Each point is reached from the start by the listed moves, each made once or not at all, plus a little noise. Say if it took an odd or an even number of moves. Then give how often each move was made.

Moves:
(1): [ 24  -9 -18 -10]
(2): [ 8 23 -2  8]
(3): [ 38 -15  19  -7]
Start: [ 23 -23   6 -13]
Points:
[ 47 -32 -13 -23] -> odd (1, 0, 0)
[ 95 -22   4 -21] -> odd (1, 1, 1)
[ 25 -23   4 -14] -> even (0, 0, 0)

Moves:
(1): [22 14 12  6 -1 -8  3  2 -9 19 -2 -5 16]
(2): [ 27  40 -31 -50 -19   1  13  -8 -24 -11  -7  -9  46]
(3): [ 10   6  12 -17  14 -15  21 -21  -2  -9  16  30 -10]
(4): [-12  40 -22  23  -4   1   4 -11  -4  18  24  33  -5]
(5): [ -4  15 -39  19  34  -7   1 -18 -28 -11  32 -11 -23]
(6): [-3 -4  2  4  9 16 -3 21 -2  1  8 17 13]
(7): [-27 -41  14  18  -2 -12  21   1  12  -7  -6 -14  22]
(8): [-21  -7  24  -2  -1 -10   1  15   1 -10   2 -25  -9]
(9): [ 11 -13  -3 -25  -9   4   2  -5  12  -7  21 -31   3]
(10): [-11  -2 -10 -23  13   5  -8 -30 -13  11  18 -11  -4]
(11): [-15 -40  -2   2 -13 -28 -35   5 -22   3  19  -1 -23]
Start: [  9  16 -11   3  29   1   5 -26  11  21 -22  -8 -10]
Points:
[-50   7 -31   0  79 -20  41 -72 -12   7  88 -23 -22] -> even (0, 0, 1, 1, 1, 1, 1, 1, 1, 1, 0)
[  2  30 -31 -35  29 -35  19 -73 -57  43  49  33  44] -> even (1, 1, 1, 1, 0, 1, 1, 0, 0, 1, 1)
[  0  38 -33 -12  35 -34  39 -35 -40   1   5 -73  36] -> odd (1, 1, 0, 0, 1, 0, 1, 1, 0, 0, 0)
[-27 -13 -50  26  47 -60  19 -75 -18   5  80  -9 -46] -> even (0, 0, 1, 1, 1, 0, 1, 0, 1, 0, 1)
[ 15  43   2  10  77 -40  39 -47 -25  11  34 -15 -36] -> even (1, 0, 1, 0, 1, 0, 0, 1, 0, 0, 0)
[-48 -71 -10 -19  73 -51   4 -65 -29  -7  91 -51 -45] -> even (0, 0, 1, 0, 1, 1, 1, 1, 1, 1, 1)
